Rows are points. Any point is a mix of the corners, with weights that add up to 1. It lies inside the corners' shape when no weight is negative. Say inside or outside, and name the corners with a negative weight.

Corners:
(1): [176 295 134]
(2): [-8 323 -161]
(3): [103 -228 39]
(4): [-131 -314 363]
Points:
[-64 -52 151] => inside
[0 266 -118] => inside
[75 6 227] => outside (2)
[95 -151 47] => inside
[85 -115 92] => inside

Corners:
(1): [129 185 -257 -99 -325 -135 494 412 67 -228 -323]
(2): [-39 39 -245 -21 196 200 330 251 -76 111 306]
(3): [-126 -175 -190 249 198 117 -289 -463 -267 55 242]
(4): [13 -175 383 104 -10 448 -57 -43 315 296 -153]
(5): [68 0 -177 24 -36 -332 288 117 -98 -50 189]
(6): [-285 138 -81 130 -267 -163 -251 -176 29 -223 316]
(7): [-32 -366 -201 -155 82 217 -203 -45 137 -122 260]
(8): [-405 34 -270 181 -346 -352 296 -19 48 168 143]
(9): [-279 111 144 204 123 200 134 -70 294 -89 130]
(10): [-467 193 225 -238 47 -148 -135 -62 173 -222 131]
(11): [-345 -182 266 -325 -172 31 458 251 38 37 129]
(12): [77 -24 -193 135 -55 81 26 -413 57 222 90]
Points:
[-152 -36 -39 21 8 139 138 -57 154 62 48] => outside (5, 6)
[-155 -61 -69 -41 34 42 191 -4 56 -5 158] => outside (4, 6)
[-219 2 8 -33 -72 -27 91 65 74 -82 142] => outside (12)
[-109 46 70 8 -55 51 44 26 202 -4 4] => outside (3, 11)
[-217 72 -10 -78 34 -14 70 18 62 -55 156] => inside
[-220 -13 87 -5 -62 55 80 -43 182 38 141] => outside (1, 3)
[-191 44 -75 -57 -161 -135 133 78 63 -34 150] => outside (3, 9)
[-129 -5 -93 -10 -95 -49 50 -63 15 5 147] => outside (9)
[-143 -70 29 -22 -91 -13 134 -27 94 9 11] => outside (2, 6)

Corners:
(1): [40 202 -81 -137 109 -25 -107 -12 -50 -20 -175 54 84 -72 106 90 -20 -11 -59 194]
(2): [72 61 -113 -51 15 -84 -173 -72 110 344 -6 125 -123 70 -101 -25 142 32 105 96]
(3): [-50 116 -190 -160 142 -71 124 27 -22 157 -96 104 -176 21 80 -13 172 -184 -30 49]
(4): [0 -44 -145 259 858 47 -299 -170 -16 35 200 -393 -949 109 74 -411 -346 -137 30 238]
(5): [37 -5 -47 251 -81 -165 -87 88 -13 -27 -45 -25 -144 288 -7 -59 123 -261 -141 258]
(6): [-42 -13 -163 335 102 25 -188 33 -34 -4 -35 183 149 -65 -74 -118 120 -135 160 171]
(7): [24 108 -197 -75 23 274 -194 -11 -43 -17 -51 61 -60 0 -183 -106 -25 -30 210 188]
(8): [21 32 -184 90 -32 -66 -190 119 -146 142 1 133 42 120 -103 115 135 -344 -93 62]
(9): [124 -87 -163 328 23 10 -119 -149 -83 46 75 -196 -20 204 -111 -29 -123 -273 164 -20]
(10): [102 126 -213 26 84 27 9 60 -55 -135 -123 166 180 97 -122 -23 -138 -86 54 151]
(11): [-55 77 -13 -22 4 264 -101 60 204 13 76 217 194 93 -225 -168 9 237 64 -497]
(12): [-25 -153 -148 348 -178 -134 24 -108 -146 235 -52 -101 -347 180 -205 179 -91 70 217 99]
(13): [-3 29 -144 -3 -56 -24 -56 -55 70 -21 308 43 164 70 -174 -7 141 161 -153 -103]
(14): [-28 -50 -100 -94 7 -48 -93 332 100 61 -126 -210 134 318 -128 -112 125 -35 12 -179]
(15): [-24 104 29 -45 65 182 127 10 250 90 16 352 316 -210 -244 50 148 169 -59 126]
(16): [53 -170 114 -56 -54 -1 43 -3 -62 171 17 111 81 207 -196 -33 217 164 43 -305]
(17): [167 88 156 90 -97 25 71 -29 -50 14 236 -44 177 225 -245 105 141 226 241 -435]
(18): [185 -13 -179 194 -57 84 -80 -41 26 -12 18 188 8 -354 -211 22 39 170 85 114]
(19): [5 134 184 -136 -189 -90 251 -61 37 -93 -22 318 147 -439 -202 9 -122 242 84 211]
(20): [103 -109 -45 34 -142 -104 164 171 -101 92 126 -105 -38 199 242 -90 -143 53 -98 80]
(21): [-44 -95 -95 -69 -70 -110 -4 -39 146 -3 101 229 81 15 -60 162 158 6 29 36]
Points:
[35 61 -81 13 68 49 -66 43 -1 36 18 76 11 32 -81 -75 42 2 15 30] => outside (9, 12, 21)
[18 23 -95 72 17 -10 -52 30 -5 36 7 80 37 32 -83 -33 41 -33 33 51] => inside
[15 5 -90 10 -4 -19 -22 3 5 66 -3 70 -47 39 -86 7 17 -1 5 69] => outside (6, 17)
[17 0 -46 98 71 -19 -52 17 7 39 4 37 -19 120 -81 -40 -35 -36 55 18] => outside (3, 7, 13, 18)
[-4 -11 -39 46 100 59 -41 34 112 1 33 140 4 -73 -111 -166 -1 108 17 99] => outside (1, 3, 8, 9, 12, 17)
[-15 43 -131 30 137 105 -38 -27 22 50 -33 111 -20 -75 -167 -47 -7 22 52 36] => outside (2, 5, 17, 20, 21)
[9 -6 -114 101 26 13 -98 11 -69 21 75 19 -79 211 -53 -28 59 -37 47 -26] => outside (2, 9, 14, 15, 18, 19)
[-14 -26 -24 5 -122 -16 33 55 62 84 24 49 99 140 -154 -7 103 83 67 -115] => outside (1, 4, 8, 10, 18)
